Each point is reached from the start by the listed moves, each made once or not at all, plus a little noise. Say if it took an odd or an even number of moves. Then give how often each move was made.
In the rows, 128 means zero.

Moves:
(1): [166 134 127 144 100]
(2): [137 228  78 127 106]
(3): [129 150 181 114 123]
Start: [135  94 133 152 143]
Points:
[151 198  82 147 120] -> odd (0, 1, 0)
[180 117 181 153 107] -> even (1, 0, 1)
[136 217 140 136 121] -> even (0, 1, 1)

Moves:
(1): [174 131 131 127 147 123 128 114 135 128 132 129 130 116]
(2): [129 174 123 132 128 113 139 128 136 121 128 124 143 131]
(3): [130 119 183 142 123 120 130 125 133 120 132 122 142 137]
(4): [136 122 116 195 111 139 116 108 124 122 129 115 106 141]
(5): [116 125 132 137 176 133 130 121 123 130 114 148 132 133]
(6): [122 140 137 126 127 169 130 121 138 136 131 122 136 137]
(7): [135 119 120 135 130 133 183 126 122 130 126 123 128 127]
(8): [148 120 123 140 139 145 122 185 135 136 116 120 143 120]
(9): [114 116 129 126 123 112 132 119 190 124 104 124 118 109]
(10): [131 114 136 148 111 118 130 130 133 191 136 124 137 119]
(11): [125 115 132 130 151 126 133 141 151 132 192 119 119 136]
(12): [134 118 136 143 121 148 147 141 135 131 142 196 128 127]
Start: [114 119 123  88 137 126 116 105 121 132 164  97 133 134]
Points:
[110  66 189 214 134 176 190  71 193 195 153 145 138 144] -> even (0, 0, 1, 1, 1, 1, 1, 0, 1, 1, 0, 1)
[102 114 160 189 182 106 182  75 207 115 195  76 125 152] -> odd (0, 1, 1, 1, 1, 0, 1, 0, 1, 0, 1, 0)
[121  83 141 123 136 133 144 131 158 201 249 154 134 131] -> odd (0, 0, 0, 0, 0, 0, 0, 0, 0, 1, 1, 1)
[152 124 119 148 125 143 201 174 145 199 173 143 171 118] -> odd (0, 1, 0, 0, 0, 0, 1, 1, 0, 1, 0, 1)
